Each row is a point. Examples show where two turns around zero, p and q, send a point. Where does a point land after both, in the order given? Backwards means that the second turn is done in reverse. Each puzzle has new turns, and all numbers are rounded.

Turn p:
[ 22 -34] -> [ 28 -30]
[-8 29] -> [-13  27]
[-14   5] -> [-15   2]
Turn q:
[35  9] -> [ 30 -20]
[-26 -22] -> [-34   5]
[-10  13] -> [ 3 16]
Where do these land?
q, then p backwards: [  7 -16] -> [-10 -14]
p, then q backwards: [20  8] -> [ 4 21]
p, then q: [-26  16] -> [-10  29]
q, then p: [-5 34] -> [17 30]
p, then q backwards: [  4 -41] -> [ 37 -18]

Turn p:
[ -7  -5 -39] -> [ 23  28 -17]
[ 19  32 -11] -> [ 3 22 32]
[  2 -31  39] -> [ -8 -48  -9]
[  4  15 -10] -> [ 1 15 10]
[-19 -12  20] -> [-18 -17 -17]
Turn q:
[-13  11 -37] -> [-5 40 -1]
[-10  13 -25] -> [ 1 30  3]
[-27 -14  -8] -> [-27   9  14]
[ -4 -12   4] -> [-11  -7   1]
[17 18 29] -> [ 30 -23   4]
[ 38 -15  37] -> [ 14 -49 -22]
Where do these land?
p, then q backwards: [-26  -1  20] -> [  2 -32  -6]
q, then p: [ 66  19 -11] -> [61 26 21]
q, then p backwards: [-35   5   3] -> [14 31  8]
q, then p: [-10  -7  -6] -> [-12   4  -5]
q, then p: [-13  -1 -10] -> [-15   5   2]
q, then p backwards: [ 18 -15   2] -> [-13 -18   7]

Turn p:
[-11  -7  13  25] -> [16  6 19 18]
[ 26 -31 -17 -30] -> [ -6 -40  -4 -35]
[-13   7  44   6] -> [-20  13  29  28]
[-30  13 -24  11] -> [ 20   8 -29  22]
[ 27  17 -16 -12] -> [ -9  10 -15 -32]
Turn q:
[ 15 -33 -27  42] -> [-22  16 -43 -36]
[ 0 11 19  4] -> [ 2  3 -1 22]
[ 24  -4 -21  12] -> [ 12  13 -20 -22]
[-27  23   8 -22] -> [ 0 -3 39 17]
[-12   3  21 -35] -> [  8 -29  24  19]
Where do these land?
q, then p: [ 27 -23 -10 -10] -> [ -1 -27 -12 -25]
p, then q: [-13  36 -15   5] -> [ 12  34  14 -14]
p, then q: [ 23 -27  -3 -24] -> [ -9 -41   5  -7]
p, then q: [-11  12  -7 -28] -> [-19   7  14 -22]
q, then p: [ 23 -21  31  29] -> [ 43  -2 -29  -6]
q, then p: [-24  14  31   0] -> [22 16 22 23]
q, then p backwards: [-24   9 -27  27] -> [26 32 21 -2]
